Each row of a before or after table is a point. One or more steps were done to the points. Then noise was added and the rows were shuffled. The steps act on columns, c1 being the first. Name the steps. A step turns or swaps two columns, mirrors them in a line or flattens them onto one, adds a multiple of one to another, or multiplies or shifts one. Angles are multiples of 10 degrees, from the lower column toward the higher: turns from -170 to 170, lines from 10 to 170 but not 90. Use the fewest steps. Two steps may share a column if one is a turn and the other turns, adds or multiplies; they go together, in the order done. Otherwise the lowest column goes first.
(in the rows, 128 means zero)

Before:
[[ 92 184 163]
 [164 160 170]
 [129 211  91]
 [195 173 181]
 [192  94  97]
 [120 107 107]
 [155 135 115]
 [148 157 140]
 [107 196 151]
 [196 116 186]
 [179 177 137]
 [135 161 169]
 [122 213  86]
 [104 151 137]]
After, 14 rows:
[[110  53 197]
 [ 83 119 215]
 [ 60 103 177]
 [ 91 193 131]
 [137  99 177]
 [ 53 130 222]
 [145 133 146]
 [ 79 173 228]
 [ 88  59 125]
 [ 95 114 181]
 [ 87  52 126]
 [104 100 209]
 [132  75 201]
 [104 137 150]]
Steps: turn c1 and c2 by 150 degrees; shift c3 by 40

Before, 9 rows:
[[ 59  85 110  75]
 [ 54 138  91 155]
 [156 180  97 179]
 [158 153 195 177]
 [ 82 151 126 186]
 [108  69 126  95]
 [113 154  70 107]
 [ 58 173  84 160]
 [ 97 172 158 162]]
After (9 x 4):
[[180 104 127 192]
 [201 105 144 156]
 [156 138  97 154]
 [205 146 154 156]
 [ 90 102  63 175]
 [147 113 128  98]
 [109 123 167 180]
 [155 176 184 104]
 [197 138 133  71]]
Steps: turn c1 and c3 by 170 degrees; add -1 times c4 to c2

Before, 11 rows:
[[160 157 148 125 132 126 113 172]
 [137 119 130  93 126 170 139 130]
 [116 142 132 149 107 113 147  94]
 [118 183 187 160 175 138 198  98]
 [155 139 147 128 162 174 145 117]
 [118 183 162 161 150 163 142 141]
 [101 149 112 102 120 125 114 166]
 [ 86 126 179 127 137 144 124 113]
 [107 123 191  76 167 121 138  95]
 [138 116 159  81  99 112 191 112]
 [152 117 153 124 180 143 119 181]]
After (11 x 8):
[[155 130 146 133 162 103  44 118]
 [161 141 149 129 133 119 152 173]
 [106 126 198  88 168 141 121  95]
 [ 87 128 178 137 137 114 114 115]
 [118 150 181 169 176 166   7  99]
 [138 125 135  94 126 103  58 131]
 [100 136 117  98 121 121 154 167]
 [116 132 128 149 107 152 118  96]
 [119 149 157 165 149 110  60 141]
 [153 123 152 128 181 109 122 180]
 [138 122 166  87 101 180  54 112]]
Steps: multiply c2 by 0.4; turn c3 and c4 by 10 degrees; turn c6 and c7 by -140 degrees; multiply c7 by 2

Before (10 x 9):
[[138 104 144 135 118 137 124 118  99]
 [150 148 139 144 139 152 100 132 114]
 [114 131 118 131 101  97 118 107  98]
 [155 148 129 128 127 129 115  96 127]
 [124 106 114 108 117 136 120 144 117]
 [113 103 138 139  94 133 118 110 121]
 [168 135 153 127  91 104 102  96 127]
 [143 131 135 113  99 139 150 120 114]
 [137 146  99 144 120 103 127 126 133]
 [139 158 136 123 134 117 159 130 142]]
After:
[[ 86 100 113 137 158 152 118 108 114]
 [ 85 131 114 117 162 117 114 128 102]
 [155 118 132 115 140 154 139 102 143]
 [196 104 103 118 116 106 137 143 136]
 [118 137 126 144 137 118 153 121 104]
 [161 126 157 135 125 142 116 133 158]
 [172 121 148 148 151 113 112 128 122]
 [250 125  86 134 171 147 100 130 133]
 [208 119 108 133 126 127 109 113 144]
 [158 111 121 123 138 114 115 138  92]]
Steps: multiply c1 by 3; turn c2 and c9 by 60 degrees; turn c2 and c4 by 160 degrees; turn c3 and c8 by 60 degrees; turn c3 and c7 by -110 degrees; turn c5 and c6 by 170 degrees
